Each row of a before or after table is a point. One or more steps were done to the points. Then noise was added and the rows were shuffled. The steps act on columns, c1 being the first. Name the steps. A step turns or swaps two columns, mirrors them in a line or flattens them onto one, adds a multiple of one to another, or multiplies or shifts one. Angles are multiples of 10 degrees, from the lower column toward the higher: turns from -170 to 170, lines from 10 to 170 but not 90. Use the fewest steps. Two steps may share a column if one is a turn and the other turns, adds or multiplies; they go together, in the order done. Otherwise the lowest column goes first.
In the rows, 128 means zero.

Before (12 x 2):
[[107 157]
 [115 167]
 [ 34 165]
 [127 166]
 [103 158]
 [122 142]
 [126 128]
 [114 130]
 [114  67]
 [110 136]
 [107 145]
 [119 163]]
After:
[[142 137]
 [148 139]
 [154 163]
 [135 164]
 [128 123]
 [143 127]
 [152 134]
 [126  64]
 [151 158]
 [232 125]
 [162 150]
 [156 148]]
Steps: mirror c1 and c2 in the line at 80 degrees

Before (13 x 8):
[[106 135 118 177 143 128 111 142]
 [123 129 145 142 144 101  94  96]
 [109 142  88 164 127 131 116 143]
 [138 128 112 123 155 144 109 124]
 [146 142 143 131 129 168 151 120]
 [137 134 143 136 142 159 167 137]
 [119 136 120 119 139 159 145 149]
 [123 160 134 125 158 114 114 104]
 [133 140  93 105 122 128 130 163]
 [141 136 109 120 154 142 147 133]
 [113 127  94 119 135 116 118 112]
 [152 145 136 149 128 161 149 124]
 [ 98 143 121 184 125 151 102 129]]
After (13 x 8):
[[117 141 179 128 186 101 158  63]
 [141 183 106 143  90 148 164 131]
 [125 105  23 141 124 127 122 197]
 [138 176  97 137 142 128 154 156]
 [145 118 104 136  94 157 116 168]
 [110 123  81 132 129 143 139 121]
 [119 149 153 145  81 161  98 118]
 [141 135 173 135  94 158  93 146]
 [125 120  71 138 132 142 105 137]
 [124 127 172 141  69 167  97 111]
 [135 119  27 128 154 116 147  97]
 [124 126 148 161 179 114 141  78]
 [138 162   8 143 122 129 149 159]]
Steps: turn c1 and c7 by -150 degrees; swap c2 and c4; multiply c3 by 3; add -1.5 times c6 to c5; multiply c8 by 2

Before (12 x 14):
[[116 168 118 143 116 173 126 120 116 125 181 116 103 153]
 [104 139  43 175 121 116  85 111 107  99 147 147 114 105]
 [104 109 121 121  92 118 166 155 121 159 117  82 144  88]
 [ 81  98  64 122 139 120 177 158 156 134 121  91 147 108]
 [118 160 108 196 173 135  97 113 121 105 140 118 115 125]
 [128 126 125 135 104 186 125 151 116 123 122  83 140 173]
 [139 117 136 130 121 165 129 109 132 130 162 108 168 158]
 [ 59 175  73 145 106 107 126  98  97  74 113 166 129 103]
 [104 143  89 140 128 131 129 157 104  72 147 160 129  86]
 [106 114 138  89 117 158 112 137 135 142 127 120 120 149]
 [104 115 123 111 101  85 156 174 135 154 133  78 154 163]
 [117 136 125  94  73 121 148 164 185 146 114  78 159 133]]
After:
[[ 61 149 128 144 105 108 138 180  66  73 116 167 135  52]
 [105  85 122 111 100 150 219 109 128 153 136  78 135 114]
 [104 105 132 121  93 193 221 103 117 158 119  81 139  37]
 [104 143 104 177 122  35  38 142  44  99 144 148 115  55]
 [116  91  77  93  73 161 178 129 154 147 117  75 145  84]
 [ 81 104  72 123 139 217 246  94  86 134 124  92 137  58]
 [106 122 127  88 116 121  72 112 139 143 125 119 124  99]
 [137 148 129 131 122 157 107 121 137 130 165 109 130 109]
 [129 106 137 135 103 166  86 122 118 123 124  85 136 122]
 [104  97 131 140 126 132 128 138  84  72 147 160 122  36]
 [116 129 133 143 115 159  94 170 114 125 175 115 100 103]
 [118 138 125 194 172  74  52 163 107 105 137 118 117  75]]
Steps: turn c2 and c8 by 100 degrees; turn c3 and c9 by 60 degrees; multiply c7 by 3; turn c6 and c7 by -40 degrees; multiply c13 by 0.4; turn c11 and c13 by -20 degrees; shift c14 by -50

Before:
[[ 62 136 173 127 133  87  96 117 102 148  93 121 165 157 121 120 131 156
  108 135 130 154 146 134]
 [149 131 128 132 114 146 190  94 134 125  97 109 158 120 141 129 119 161
   65 138 130 142 129 134]
 [131 114 129 156 111  94 147 121  89 146 131 110 144 136 142  96 174 127
   52 114 114 155 134 105]
 [116 128  98  82 117 110 147 112 113 140 109 114 129 154 106 114 139 118
  110 108 139 155 101 125]
 [136 134 126 135 108  89 129  80 103 151 105 130 161  88 138  88 134 136
  120 124 153 151 133 116]
 [130 134 130 161 138 145 178  64 121 137 140 183  83 101 142 178 150 150
   99  96 143  64 124 123]
 [122 117  96 121 111  93 108  87 149 120  94 104 169 115 123 129 142 130
   50 111 143 113 119 124]
 [139 157 168 159 203 154  81 148 129 215 165 147 117 123 188 130 168 200
  165  72  98 116 103  87]
 [138 139 171 186 149 184 107 161 126 205 133 166  79  76 126 187 182 178
  153  78 131 113  77 120]
 [ 97 133 175 145 156  70  88 133 125 217 155 110 153 132 123 165  88 148
  137  63 127 167 137 115]
 [ 73 120 120 104 120 116 137  89 133 179 125 115 140 105 120  91 126 135
   51 133 148 155 142 110]
 [115 136 147 134  96 120 123  81 161 118 116 100 118 136 113 105 144 125
   97  99 138 164 146  97]
 [100 154 162 131 137 104  93 120 117 168 153 137 193 145  91 133 108 122
  104 123 148 156 121  71]
 [141 111 176 190 189 143 106 174 168 226 155 190 116 139 132 128 168 176
  170  65 148 119 107 122]]
After:
[[136 131 131 133 101  87 129  79  99 146 107  99  98 164 138 154 142 132
  117 126 152 165 131 124]
 [126 124 125 151 114  95 140 121  89 145 131  27  90 122 140 156  99 126
   53 108 119 154 137 108]
 [100 159 128 135 137 107  93 123 116 174 155  85  89 113  94 151 173 123
  101 125 156 124 119  57]
 [ 62 134 176 124 137 103  94 119 103 150  86 114  97 104 122 152 146 154
  111 138 130 123 145 108]
 [ 96 136 173 143 161  81  88 131 128 211 155 163 123 128 116 158 178 153
  140  63 126  84 139  86]
 [110 130 115  81 117 103 152 107 113 140 101 123 130 107 104 154 114 117
  108 111 143 138  98 144]
 [146 133 124 130 116 149 194  92 135 126  96  46 109 143 138 138 150 164
   67 134 136 132 130 128]
 [114 134 123 133  95 123 120  84 163 121 118 109 125 131 110 171 106 124
   97 101 135 153 149  97]
 [138 111 151 197 187 147  99 169 161 233 154 135 117  97 130 122  86 176
  172  63 148 133 100  89]
 [136 157 126 158 205 153  84 150 125 215 169 168 116 127 191 118  88 197
  171  69  96 126  98  69]
 [119 118 115 120 107  93 105  88 150 123  95  25  91 147 125 115 137 127
   55 111 141 129 122 141]
 [129 132 123 163 141 145 181  65 119 144 146  26 152 134 142  55  88 153
   98 100 144  93 121 122]
 [137 135 139 191 151 189 107 166 124 204 126 111 147 161 127 105  54 176
  153  79 131  76  78  93]
 [ 72 120 117 102 123 108 134  91 137 180 128  16 112 150 122 157 139 131
   51 130 145 154 142 122]]
Steps: turn c3 and c24 by -40 degrees; turn c3 and c6 by 20 degrees; turn c12 and c14 by -160 degrees; add 1.5 times c19 to c12; turn c13 and c17 by 150 degrees; turn c16 and c22 by -100 degrees

Before (10 x 64):
[[ 98 123 124 160 135 115  81  72 178 152 191  97 109 144  69 115 136 161
  149 212 120 158 114 111 116 114 130  75  56 100 172 119 142 137 134 169
  136 128 101 100 159 152 192 113 155  74 138 126 186 110  95 147 111 107
  181 174 133 145  92 166 216 150 155 161]
 [127 172  90 106 219  67  91 148 137 154  51  87  95 154 161 170  84 104
  160 127 119 155 105 138 102 137 151 120 109 184 151 108 104 161 122 158
  119 107  98 169 180 150 156 142  80  95 143 106 142  88 188 164 172 124
  154 119 150 128 138 134 104 182 180 111]
 [ 99 129 100  96 176 165 129 127 198 137 110 114 115 199 120 188 124 182
  162 151 157 158 112 129 133 170 160 169 120 108 132 118 145  79  72 166
  131 148 156 171 122  99 100  86  83 134 123 121 159 107 194 128 169 140
  132  85 180 105 111 151 186 115 151 170]
 [ 88 148 109 102 117 175 164 152 192 103 154 181 100 132  92 192 142 186
  143 134 153 160 159 140 117 140 189 137 116 176 113 143 117 146 104 114
  177 152 161 119 142 165 121 142 143  97  81 119 128  87 125 121  85 162
  153 140  84 120  78 146 150  68 147 157]
 [143 131 134  99 143 157 118 114 133 122 106 108  80 143 162 143 163 160
   99 161 151  94 104 132 125 145  91 157  32 182 154 148 167 166 153 169
  215 115 147 211 144 143  83 115  64 181 107 136 191 107 175 133  91 105
  148 105 137  85 106 171  97 149 127 152]
 [122 159 177 154 142 145 124  97 128 119 104  74 158 146 125 155 145 101
  115 105 125 201 139 126 133 110 136 151 160 112 144 156  84  87 155 150
  155  68 143  93 113 143 158 182 160 159 141  97  89 102 180 148 138 142
   96 132  93 117 124  99 104 148 120 176]
 [153 156  69 124 104  57 159 149 150 126 188  63 127 166 108 102 150  94
  110 133 177 147 101 137 108 121 178 135 148 130  97  62 117 113 138 106
   83 106 146 129 159  97  91 158 118 122 118 143  99  87 124 134  86 137
  116 139 126 109 109 100 153 146 109 150]
 [114  87  56 194 160 179 137 117 121 111  86 124  99 159  93 175 129 126
  151 152 133 147 127  87 163 135 183 182 131 130 146 155 102 175 102  90
   92  82 121 133  92  90 160 122 122 123 128  71 157  65 140 153 162 110
  120 160 145 119  98 140 130 128 125 106]
 [109 159 111 119  82  97 165 150 119 109 151 139 124 159 160 129 158 164
  180 129 114 136 145 170 155 120 164 122  98  84 133  99 111 139  94 125
   69 167 143 136 156 147 186 123 151 135  75 138 139 150  96 111 143 110
  131 130 122 108  85  95 124 104 106  98]
 [152 112  98  89 119  80 137  70 155 131 135 123 194 121 174  95 119 125
  188 168 127 141 166 140 101 118 152  81 131 144 152  76 152  78 147 123
  114 172 116 156 137 150 178 166 105  69  91 147 125 101 154  68 105 141
  126 145 115 135 129  92 148 180 158 148]]
After, 10 rows:
[[152 157  69 126 146  50 162 147 114 127 187  62 126 160 112  99 150  91
  106 134 176 149  99 134 116 120 148 131 148 135  97  58 118 113 131 105
   81 104 136 128 159 126  88 154 114 122 118 138  97  89 128 138  83 122
  112 144 133 140 106  99 152 151 112 150]
 [ 96 134 121 161 129 119  80  70  91 148 192 102 112 140 120 116 136 161
  145 214 128 150 117 112 121 114 135  76  56 168 169 119 145 135 139 170
  143 121 102  96 160 129 193 119 152  67 139 128 187 106  86 144 112 114
  182 200 129 109  87 167 223 146 153 157]
 [147 118 102  93 132  75 140  68  95 128 132 129 194 121 173  97 116 123
  143 167 128 140 171 134 106 117 139  78 128 121 156  76 146  81 145 124
  113 176 119 157 134 123 183 168 111  70  91 151 126 100 154  67 103 137
  124  99 122  65 131  86 146 181 162 152]
 [147 131 134 100 117 158 122 117 105 120 109 106  80 143 135 143 163 157
   83 162 154  90 106 135 121 147 112 151  30  79 154 150 171 163 152 170
  217 116 149 211 144 127  82 116  55 180 110 139 191 103 179 133  91 121
  148  88 136 153 103 172  92 150 130 154]
 [ 88 148 110 106 153 171 165 156  48 102 154 180 100 130 111 198 144 189
  126 133 153 165 157 145 116 137 159 142 119 105 114 143 115 143 106 115
  184 152 160 118 144 123 119 142 139  95  77 112 135  89 123 122  83 143
  154 161  81 112  79 150 153  65 150 154]
 [115 102  56 194 165 176 133 114 134 107  90 125  95 161 145 172 128 127
  121 151 135 149 126  86 162 140 178 180 132 124 153 158 100 172  99  93
   85  77 118 131  94 126 154 118 122 125 125  68 158  66 142 155 166 119
  118 189 145 104 102 144 131 126 123 105]
 [119 162 181 153 137 147 124  99 135 116 102  71 160 146 123 158 144 101
  114 107 125 205 133 127 136 112 138 155 162 141 144 161  87  85 155 150
  158  65 141  92 111 128 157 181 162 159 146  99  87 105 176 149 139 136
   91 122  93 138 129 100 102 148 120 177]
 [128 166  82 103 175  63  93 147  99 157  47  84  94 152 135 177  81 103
  138 129 114 155 103 135 100 133 185 121 106  78 150 105 105 158 119 158
  120 105 102 172 180 128 154 134  75  97 143 104 144  89 188 160 175 120
  153  84 156  94 138 135 107 183 181 113]
 [105 153 107 117 120  97 160 149 146 112 152 141 121 159 142 136 152 162
  116 126 110 137 145 170 151 120 125 122  99 162 134  95 110 134  95 121
   72 171 144 134 152 128 187 123 155 135  77 140 133 144  94 111 140 117
  132 101 124  72  81  95 123 108 107  98]
 [102 114 101 100 164 162 137 125  68 135 111 109 115 201  88 189 128 178
  112 150 162 157 116 129 133 172 173 172 118 170 136 119 144  75  67 166
  130 147 155 173 117 125 104  88  83 136 123 119 161 109 196 130 174 132
  131 109 179  92 115 152 184 117 153 167]]
Steps: turn c2 and c56 by -20 degrees; turn c15 and c56 by -50 degrees; flatten c5 and c27 onto the line at 50 degrees; turn c9 and c30 by 160 degrees; turn c19 and c58 by -80 degrees; multiply c42 by 0; multiply c54 by 0.4

Before (14 x 64):
[[128 105 182 161 147 149 122 135 122 153 131 121 174 125 124 134 111 133
  122 150 114 120 142 112 101 115 129 118 137 126 125 116 150 102 143 143
  136 138 106 113 107  93 134 127 152 113 129 134 136 125 145 116 112 112
  124 139 112 143 124 107 111 106 121 126]
 [157 109 135 111 150 128 114 118 129 117 148 131 132 134 114 142 119 127
  136 147 118 122 132 130 140 123 132 119 114 138 117 117 110 160 107 116
  139 155 127 110 150 118 156 111 110 148 126 121 126 142 121 143 137 110
  145 157 153 133 181 111  97 124 130 139]
 [114 157 118 114 139 150 133 129 143 125 141  90 123 153 109 123 137 118
  142 126 123 131 122 129 157 137 118 139 126 130 119 121 126  99 142 121
  129 132 138 114 113 119 133 125 138 144 123 127 121 117 130 127 129 103
  114 150 110 124 104 112 115 138 131 130]
 [120 144 158 103 132 149 146 150 143 140  86 100 135 118 130 128 135 133
  136 129 118 121  69 133 127 116 135 138 117 123 130 140 109  99 144 127
  118 148 128 115 132 103 116 119 110 139 115 132 174 151 139 129 130 103
  140 124 110 136 115 108  98 133 134 130]
 [114 165 120  99 132 131 111 145 145 117 144 118 125 121 127 130 133 136
  137 121 137 120 122 129 155 122 114 131 114 139 142 136 112 150 152 121
  118  89 131 116 129 119 118 138 104 126 140 129 151 164 143 122 117 140
  147 132 128 120  87 137 106 126 137 143]
 [138 111 125 112 148 138 115 129 119 119 116  88 125 113 133 143 105 129
  119 120 140 126 129 106 157 120 106 140 120 106 116 119 170 157 143 118
  121 154 125 233 116 122 131 143 118 114 135 127 133 124 112 144 137 107
  143 143 108 142  90 115 116 130 122 148]
 [115 110 122 141 115 135 160 151 145 118 141  50 129 119 128 116 140 124
  123 170 113 145 132 126 119  91 111 122 137  90 138 156 128 112 116 122
  127 138  98 127 154 116 131 113 107 145 114 130 138 122 124 118 127 128
  110 127 121  41 135 111 101 146 156  97]
 [114 107 125 100  98 122 119 134 138 141 119 105 136 116 115 139 114 136
  128 105 129 116 139 130 138 130 115 123 117 137 139 158 123 119 148 133
  137 152 138 117 116 109 145 140 107 148 111 133 168 118 115 173 130 116
  120 151 116 142 121 169 142 142 156 111]
 [133 123 123 135  74 101 111 143 146 117 112 132 134 122 135 132 105 131
  136 123 125 120 136 135 116 136 133 139 150 138  73 114 146 164 149 134
  131 133 128 149 113  71 147 112 133  92 192 111 123 161 128 173 113 108
  131 134 108  97  83 114 101 100 118 139]
 [148 115 114 130 148 112 117 150 140 118 134 123 135 113 179 130 112 138
  143 100 157 106 108 130 155 142 161 130 133 111 144 125 114  99 109 135
   95 156 109 111 127 113 129 112 116 130 110 116 122 120  83 118 128 103
  131 123 120 142  97 108 131 135 124 109]
 [115 103 128 131 149 125 114 117 126 112 144 130 119 112 110 136 110 125
  134 161 114 111 140 137 125 136 152 126 175 141  85 112 109 110 145 133
  123 147 137 114 143 123 129 118 127 156 118 106 125 131 143 112 134 103
  149 134 119 134  86 110 101 134 143  78]
 [150 108 126 107  83 134 124  70  94 129 144 131 126 128 123 130 141 135
  130 119 123 169  81 139 113 108 116 133 119  81 142 137 127 127 147 114
  120 152 131 112 111 125 147 216 104 142 112 130 134 120 140 105 129 147
  146 149 139  86  86 142 117 135 125 117]
 [120 103 117 103 129 118 134 139 127 171 150 120 121 120 136 110 130 138
  143 104 140 119 137 131 153 121 112 127 123 127  88 131 113 172  96 152
  126 114 136 114 145 105 132 115 115 121 140 112 127 121 137 151 108 130
  135 147 136 140  93 123 137 122 120 150]
 [132 126 115 101 115 147 171 147 104 117  88 119 119 122 111  99 152  73
  147  98 116 105 106 122  95 116 114 140 137  90 134 148 117 112 107 122
  133  43 134 122 110 118 118 123 101 133 124 130 154 123 143 119 108 118
  148 154 167 129 154 162 105 143 124 104]]
After (14 x 64):
[[120 145 119 102 132 149 145 151 143 139  86 100 135 117 130 128 136 134
  136 100 119 121  69 132 126 116 135 138 117 144 124 140 110 100 143 126
  118 148 129 115 133 104 117 119 111 150 116 131 174 152 140 129 131 102
  139 123 109 135 114 108  99 124 133 129]
 [133 122 125 136  75 101 110 144 147 116 113 130 135 123 134 131 105 131
  135 134 156 121 136 137 117 137 134 138 151 115 186 114 146 164 148 135
  131 132 127 148 113  72 147 112 132 102 193 111 123 161 128 173 113 109
  132 135 109  96  83 114 102 146 118 139]
 [157 109 141 111 149 127 114 119 128 117 149 131 133 134 114 142 121 127
  136 113 158 123 131 130 140 123 131 120 115 120 140 118 109 161 107 114
  139 155 128 112 149 118 157 112 109 159 126 121 126 142 121 143 137 110
  145 158 152 132 180 111  96 129 130 139]
 [139 111 121 111 147 138 115 128 118 120 116  88 125 114 133 143 105 128
  118 133  65 127 128 106 157 121 105 139 120 152 140 120 169 158 142 119
  120 154 124 233 116 122 130 143 118 124 135 128 133 124 113 143 137 106
  142 142 109 142  90 115 115 124 124 148]
 [114 108 107 101  98 123 118 134 138 141 117 105 136 116 114 138 114 134
  128 138 152 117 140 131 139 130 115 123 118 114 115 159 124 119 148 133
  138 151 138 118 115 108 145 140 106 159 110 132 168 118 115 172 129 118
  120 151 115 141 122 170 142 117 156 110]
 [127 106 131 161 148 149 121 135 123 153 131 122 174 125 123 135 110 132
  122  70 130 118 141 112 102 115 129 117 137 143 134 116 150 101 144 143
  137 138 107 115 107  93 134 128 153 122 129 136 136 124 145 116 113 112
  124 139 112 143 126 107 111 149 120 127]
 [133 126 105 102 115 148 169 147 103 118  88 119 118 122 112  99 152  73
  149 150  35 104 107 122  94 115 114 141 137 194 120 149 118 112 107 122
  134  42 133 122 111 118 118 124 102 142 124 130 153 122 144 119 108 118
  149 153 166 128 156 162 105 115 125 104]
 [119 105 109 103 129 117 134 140 126 172 151 120 121 120 137 110 130 139
  143 148 120 119 137 132 153 123 112 126 123 120 168 131 113 172  96 152
  126 115 134 113 146 106 131 114 116 130 139 113 127 122 138 151 109 130
  134 148 135 140  93 123 136 127 121 151]
 [149 108 118 107  82 134 124  71  94 130 145 131 127 127 123 131 142 136
  130 132   7 169  81 138 114 108 117 132 120 202 114 137 126 127 148 114
  120 152 131 111 112 124 148 215 105 152 111 131 136 120 140 106 127 146
  146 150 139  86  87 141 118 124 126 117]
 [116 103 159 131 147 124 113 118 126 111 144 129 119 111 110 136 110 126
  134 116 169 111 140 138 126 136 152 127 176 121 169 112 109 110 145 133
  124 147 136 115 143 123 128 117 126 165 118 106 125 130 143 112 134 102
  148 135 119 134  85 110 101 114 142  78]
 [114 111 168 139 114 135 160 151 146 117 140  50 129 117 127 117 139 123
  122 118  38 146 133 126 118  91 111 122 138 198 115 155 129 112 117 122
  127 138  98 126 154 116 130 112 108 156 115 130 139 122 126 119 126 128
  109 126 122  40 134 110 101 113 155  97]
 [114 156 129 113 140 150 135 128 144 125 141  89 123 153 108 123 135 118
  141 138 135 131 123 129 157 137 117 139 126 129 135 121 125  99 143 121
  128 132 137 115 113 120 134 124 140 154 123 126 122 117 131 127 128 105
  113 150 110 124 104 113 115 116 131 129]
 [147 114 107 131 148 112 118 150 140 118 135 123 134 114 179 129 110 137
  143 151  69 106 108 130 155 142 160 130 133 128 112 126 114  99 109 135
   94 154 109 111 127 113 128 112 115 139 110 117 122 120  83 117 127 102
  130 123 120 142  97 108 130 123 122 109]
 [114 165 123 100 132 130 111 145 146 116 145 118 124 120 127 130 133 136
  137 137 153 121 123 128 154 123 114 132 113 105 116 137 112 150 151 121
  119  88 133 116 129 118 119 137 104 135 139 129 151 163 144 121 119 140
  147 133 127 120  87 138 106 131 138 142]]
Steps: turn c3 and c20 by -110 degrees; multiply c30 by 3; turn c21 and c30 by -120 degrees; turn c31 and c62 by 170 degrees; shift c46 by 10

Before (8 x 64):
[[166  92  94 143  93 115 121  88 117 119 195 145 140 158 134 146 132 132
  146 180 114 148 133 161 147 132 175 134 159 128 121 137 165 114 174 145
  106 141 136 132 155 175 152 129 145 112 165 106 110 114 105 120 142 136
   93 143 150 106  79 147 182 115 156 145]
 [121 127  74 205 126 189 133 190 159 153 176  81 128 106 151 149  85 147
  154 134 142 103 149  79 131 137 168  73  90 148  56 184 122 159 156  93
  134  87 161  73 129 123  72 105  94 145 130 133  94 168 106 114  97 147
  165 135 106 151 136  71 111 123 117 129]
 [179  74 113 142 108 134 173 177 140 141 146 181 151 113 168 117 143 117
  177 119 114 145 104 118 137 145  83 126 127 123 161  92 141 125 171 168
  157 114 108 129 136 119 161 135 136 155 119 107 113 133 110  95 194 127
   97 157  94  64 168 113 115  83 134 163]
 [131  74 142 121 100 131 163 159 121 160 155  76 119 162 133 100  91  88
  163 109 147  65 156 154 100  71 179  74 152 175  81 159 158 192 162 117
  131  84 134 135  69 125 130 126  88 152  94 141 119  98 108 135 120 180
  179 107  88 150 178 158 164 160 100 115]
 [125 144  57 179 125 131 134 130  97 178 120 105 106 177 133  91  93 142
   87 106 165 124  88 172 145 129 139  99 149 117 128 100 135  95 160 179
   85 126 170  97  67 132 111  97 146 127 157 146 136  70 124 185 143 108
  132 172  86 120 132 143 113  94  74 143]
 [ 72 133  71 144  89 146 137  97  81  97 114 171 127 125  73  90 115 110
  128 128 171 157 153 109 103  93 154 151 104  74  72 156 149 101 101 193
  122 165 193 145 131 144  85 134 137 170  69  97 186 144 123  83 137  91
   97 147 131  85 137 111 144 130 152  83]
 [113  83 142 149 192 185 107 127 168 106 137 102 157 192 165 150 171 144
   86 115 140 158  83 118  99 139 119  96 170 140  96  82  99 152  85  98
  121 107 120 116  94 122 137 100 107 114  98  46 183  95  96 146 182 111
  134 159 124 153 163  93 209 157 130  74]
 [153 108 124 183 191 100 115 127  94 117 136 154 127 117 140 126 100  98
  163 133  71 126  89 147 190 153 150 159 115 129 157 132 179 102 119  89
   79 131  98 167 122 143 130  98 155 171  81 141  98 152  99 125  96 108
   91 165 175  70 128  93 192 111  66 145]]
After:
[[112  82 142 149 192 186 108 127 169 106 137 102 175 193 164 150 171 145
   87 114 139 105  83 131  99 139 120 125 169 140  97  81 141 153  85  98
  160 107 121 114  95 130 137 100 106 116 126  45 183  96  97 147 183 111
  135 160 147 154 162  94 128 157 129  73]
 [131  73 142 121 100 131 163 159 120 158 153  76 113 161 133  99  90  88
  165 108 147 203 157 157 100  71 178  92 150 175  83 159 118 194 161 117
  161  85 132 136  69 135 129 127  87 152 137 138 119  97 107 135 120 180
  179 108 131 150 179 159 115 160 100 114]
 [166  91  95 144  93 115 122  88 116 119 196 144 146 159 134 147 133 131
  146 182 115 100 132 154 147 131 175 150 159 127 121 136  99 114 176 146
   95 141 136 131 154  89 152 130 145 112 100 106 110 115 105 120 143 135
   93 143 119 107  79 147 136 114 156 146]
 [126 144  56 179 125 131 135 130  97 178 119 104  92 177 134  91  92 141
   88 105 164 153  88 196 145 129 137  98 149 115 128 100 125  94 160 181
  106 126 170  97  67 126 110  97 146 126  80 146 137  70 122 185 142 108
  132 172 163 120 131 144 117  94  73 143]
 [122 128  74 205 125 189 132 190 159 153 176  82 128 106 152 148  85 146
  154 133 142 160 148  85 131 137 170  73  92 148  57 184 132 159 156  94
  125  88 162  74 128 132  71 105  95 146 133 132  95 167 106 114  98 148
  165 134 134 151 136  72 107 123 118 130]
 [153 108 124 182 192 101 115 127  93 116 135 153 126 118 140 126  99  97
  162 133  71 106  89 118 192 152 150 174 115 130 157 132 104 103 119  89
  183 130  99 167 122 120 129  98 156 173  88 141  97 152  99 123  97 109
   90 165  86  70 129  95 144 110  65 145]
 [180  73 110 142 109 133 173 175 142 141 144 182 164 113 168 118 143 117
  178 119 114 131 105 145 138 146  83 123 128 122 161  93 126 126 172 169
  132 116 107 129 135 138 160 134 138 155 159 108 113 133 111  95 194 127
   96 157 165  64 167 112 125  81 134 163]
 [ 73 132  70 145  90 146 138  97  82  98 115 170 127 126  72  91 115 110
  128 128 171 102 153 118 103  93 154 155 105  74  72 156 115  99 102 194
  187 165 192 145 132 116  85 134 137 169 132  97 186 145 123  83 136  91
   97 148 141  86 136 112 136 130 152  82]]
Steps: multiply c13 by 1.6; turn c22 and c57 by 150 degrees; add 0.7 times c57 to c24; flatten c28 and c61 onto the line at 20 degrees; multiply c33 by 0.4; turn c33 and c42 by 160 degrees; turn c37 and c47 by 100 degrees
